Every row gives one point. The points of each table are mixes of a few directions, plus a little noise. Count the directions of each table, and those that both share. Where both have some left over, give the other angles between the two spaces (their principal angles), to ten degrees, smallest first.
(in the rows, 128 means zero)

First (6 x 3):
[[162 168 118]
 [103  98 135]
 [ 68  57 144]
 [140 143 124]
 [144 147 123]
 [152 157 122]]
Second (4 x 3):
[[128 129 158]
 [128 127 101]
 [127 129 194]
 [129 126  60]]
Directions: first 1, second 1, shared 0; angles 80

First (8 x 6):
[[165 131 121 154 134 154]
 [123 165  99  85 130  85]
 [160 126 125 157 133 156]
 [ 98 140 122  92 124  92]
 [129  83 163 176 123 176]
 [133 117 135 141 127 142]
 [175 141 112 153 136 151]
 [ 41 119 146  67 113  70]]
Second (8 x 6):
[[197  99  99 177 103 165]
 [144 121 121 139 122 137]
 [ 70 152 152  88 149  97]
 [146 120 120 141 121 138]
 [150 119 119 144 120 140]
 [ 34 168 168  62 163  77]
 [136 125 124 134 125 132]
 [146 120 121 141 122 138]]
Directions: first 2, second 1, shared 0; angles 30

First (10 x 9):
[[181 127 116  98 123 196 108  99 147]
 [ 94 128 137 146 134  88 141 146 120]
 [ 70 130 142 162 135  55 150 160 108]
 [156 126 120 112 126 159 119 115 136]
 [106 129 134 140 130 102 136 140 121]
 [191 128 113  91 122 207 105  94 150]
 [ 65 128 143 164 136  50 149 162 106]
 [ 99 128 135 147 133  93 139 145 117]
 [120 128 128 133 129 119 130 131 125]
 [199 125 110  85 121 216 101  89 153]]
Second (8 x 9):
[[154 134 124 101 139 180 124 114 136]
 [ 94 127 133 151 127  79 139 145 115]
 [103 104 119 180  82  33 119 139 127]
 [ 99 159 154  97 194 174 162 150 108]
 [115 113 122 160 100  71 123 133 127]
 [145 112 113 140  98 113 108 114 139]
 [147 151 140  76 180 220 140 124 127]
 [165 119 112 121 105 152 106 106 145]]
Directions: first 1, second 2, shared 1

First (8 x 12):
[[109 116 101  88 142 144 135 141 140 110 159 161]
 [119 151 134  86 153 122 132 157 152 117 123 145]
 [133 147 133 201  89 127 130  94  96 163  80  90]
 [146 109 150 100 148 113 116 144 142 112 150 132]
 [131  98 116 122 127 137 124 121 127 119 162 138]
 [145 157 156 216  89 112 125  91  96 170  59  72]
 [122 122 123  96 144 132 130 144 142 114 147 149]
 [118 123 112 114 133 137 132 132 131 122 142 143]]
Second (10 x 12):
[[130 122 128 127 133 124 152 128 125 127 129 121]
 [127 140 129 129 119 138  91 129 135 131 128 135]
 [138  99 134 125 156 103 245 124 108 117 128  99]
 [125 136 128 129 120 135  96 131 133 132 127 135]
 [118 158 125 133  99 153   7 131 150 139 130 157]
 [137 106 130 125 152 106 229 127 109 118 129 103]
 [133 117 129 125 139 119 177 127 121 124 128 116]
 [121 143 124 129 114 139  68 132 140 134 127 142]
 [120 150 126 132 104 149  36 130 146 138 126 151]
 [133 115 130 127 143 115 184 125 118 122 128 114]]
Directions: first 3, second 1, shared 0; angles 90

First (8 x 18):
[[188 145 152  79 118 147 202 225  70 189 142 187 110 116 111  86 127  40]
 [114 124 122 140 131 123 110 104 142 113 125 113 133 130 132 139 129 149]
 [154 135 138 107 124 136 159 168 103 154 134 153 121 123 121 110 128  91]
 [ 95 119 114 156 134 117  87  74 160  94 120  95 138 134 138 151 128 177]
 [177 142 148  87 120 144 189 208  80 179 139 177 113 118 114  93 127  55]
 [105 122 119 147 131 121 100  91 150 105 123 106 135 132 135 144 128 161]
 [ 94 118 114 156 133 117  86  73 161  93 120  94 138 134 138 152 128 178]
 [ 98 120 116 153 133 119  91  80 157  97 121  98 137 134 136 150 128 172]]
Second (11 x 18):
[[143 115 137 106  99 161  70  97 171 116 148 153 156 151  82 141 103 111]
 [134 119 129 123 123 145  86 103 158 117 142 130 138 149  89 138 109 122]
 [138 143 160  94 129 170 105 116 156  97 110 151 169 121 117 128 112 131]
 [128 160 168 101 169 168 126 124 147  81  86 128 164 109 131 122 115 153]
 [121 142 147 128 188 162  81  93 175  76 111  96 144 148  77 136  95 156]
 [127 111 110 143 123 119 105 114 138 137 150 117 113 150 101 136 121 121]
 [125  91  67 168  58  44 195 174  51 221 174 137  63 122 185 122 178  92]
 [108 140 107 164 160  75 208 171  66 154 110  94  82 101 189 112 165 147]
 [125 130 121 136 126 110 156 145 105 142 125 126 115 117 153 123 142 128]
 [132 109 103 138  80  94 157 150  93 175 153 145 106 123 157 126 151 104]
 [129 150 158 106 153 160 120 121 147  93 100 131 157 117 126 125 116 144]]
Directions: first 1, second 3, shared 0; angles 50

First (11 x 24):
[[ 67 125  93 119 143 134 143 194 122  99 127 114 122 142  78  89 156  88
  139 126 123  90 164 104]
 [151 127 165 118 121 108 108 106 122 172 149 137 142 128 151 126 139 176
  131 131 131 160 128 161]
 [126 123 170 102 126  97 103 134 113 188 165 134 149 138 134  95 168 186
  141 132 130 159 155 170]
 [ 58 128  54 137 147 159 166 202 133  47  98 107 105 137  64 106 131  36
  130 122 121  59 151  67]
 [168 130 151 134 118 124 118  84 132 148 129 137 132 118 161 154 109 154
  121 129 131 154 104 145]
 [182 133 132 152 117 142 131  67 142 117 106 137 121 109 168 182  79 126
  111 127 131 142  79 123]
 [109 125 134 116 131 118 122 149 120 143 142 126 134 136 115 104 152 139
  136 129 127 129 149 137]
 [173 136 100 166 121 162 149  75 151  74  83 130 107 106 156 196  59  83
  104 124 129 115  69  93]
 [162 128 164 123 119 112 109  93 125 168 143 138 139 124 159 138 127 174
  127 131 132 162 118 158]
 [ 77 120 155  88 137  93 107 188 104 181 175 125 149 152  95  55 202 171
  154 131 127 138 192 163]
 [135 133  89 154 129 158 152 117 143  71  92 123 109 117 126 164  86  74
  114 124 126 100  98  89]]
Second (9 x 24):
[[139 122 133 139 128 137 127 112 128 113 113 133 134 124 123 137 116 112
  125 131 132 141 130 135]
 [146 170  84 154 106 140 132 108 151 127 112 144 153  96 147 183  89 144
  145 130 103 113  61  84]
 [145 117 167  79 129  92 125 118 126 194 186 104  67 149 201 117 151 196
   94 109 143 115 111 141]
 [128 134 111 152 126 146 130 125 131  99 101 140 154 116 102 140 112 100
  141 136 121 135 129 122]
 [ 81 118 122 119 141 126 127 178 115 117 131 124 141 143  77  82 165 106
  144 132 128 122 181 135]
 [ 68 117 142  63 144  87 126 203 110 185 196  99  92 167 127  52 206 174
  126 114 132  94 174 135]
 [176 153  95 195 108 170 131  66 150  72  60 160 176  84 121 206  52  86
  142 142 113 151  73 105]
 [152 118 135 157 128 149 127  97 128  93  93 140 143 119 112 147 100  91
  125 136 134 154 133 141]
 [117 104 161  93 141 106 125 145 114 156 162 110  94 154 141  89 163 146
  110 120 145 127 161 153]]
Directions: first 2, second 3, shared 1; angles 50

First (10 x 32):
[[140 125 137 121 127 111 145 142 134 111 147 113 134 125 109 112 117 145
  146 117 122 123 125 152 147 102 132 132 132 137 103 137]
 [164 120 155 109 125  77 180 170 145  78 187  84 147 120  70  77  94 180
  184  95 109 114 120 201 187  48 140 139 140 156  51 156]
 [147 124 143 117 126 101 156 151 138 100 160 104 138 124  96 100 109 156
  158 110 117 120 124 167 160  84 134 134 135 144  86 144]
 [117 131 120 134 129 143 113 116 123 143 111 140 122 130 145 143 138 113
  112 138 133 132 130 107 111 151 125 125 124 120 150 119]
 [149 123 143 117 127  99 158 152 138  99 162 103 139 123  94  99 109 157
  160 109 117 120 123 170 162  82 135 135 135 144  84 144]
 [116 131 119 135 129 145 110 114 122 145 108 143 121 131 148 145 140 110
  109 140 135 133 131 103 108 155 124 124 124 118 155 118]
 [146 124 142 119 126 103 154 149 136 104 157 106 138 124 100 103 111 153
  155 112 119 121 124 163 157  89 134 134 135 142  90 142]
 [107 133 112 139 130 157  98 103 118 157  94 153 117 133 161 157 147  98
   96 147 140 136 133  86  95 173 121 121 121 112 172 111]
 [120 129 123 132 129 139 117 119 124 139 116 138 124 130 140 139 136 117
  116 135 132 131 130 113 116 145 126 125 126 122 144 122]
 [ 74 140  87 158 133 206  49  63 102 204  39 196  99 141 217 205 180  49
   43 179 157 149 141  17  39 249 110 111 109  84 245  85]]
Second (8 x 32):
[[194 127 124  97 157 114 153 151 184 116 126 131 122 126 121 117 121 152
  136 139  79 131 121 123 168  64 109 116 105 159 102 141]
 [105 122 140 144 122 118 125 132 102 122 149 103 148 127 108 117 126 133
  154 103 155 108 133 155 132 134 144 138 149 119 104 135]
 [105 155 126 174  99 152 103 119  78 115 131 142 125 135 154 142 152 120
  128 113 153 112 142 127 111 145 138 141 148 102 136 129]
 [108 138 120 158 134 162  96 118  95 143 118 124 132 127 146 154 155 122
  130 128 144 117 137 114 125 165 130 131 142 100 132 118]
 [121 126 121 137 117  77  97  98 150 108 102 169 152 153 134 106 127  44
  127  83 191  91 146  94  60 104 105 129 111 149 157 160]
 [177  45 122  26 233  83 161 150 240 186 108  62 163 106  58 109  89 153
  152 159  72 145 101 118 187 108 100  94  90 180  92 118]
 [116 139 125 146 118 154 117 125 105 135 126 132 116 126 145 144 141 135
  119 137 126 136 131 126 127 153 135 131 137 109 136 117]
 [103 167 144 143  43 162 170 136  69 101 162 164  61 126 161 132 115 166
   74 165 101 187 113 171 112 153 169 146 146 105 158 107]]
Directions: first 1, second 5, shared 1
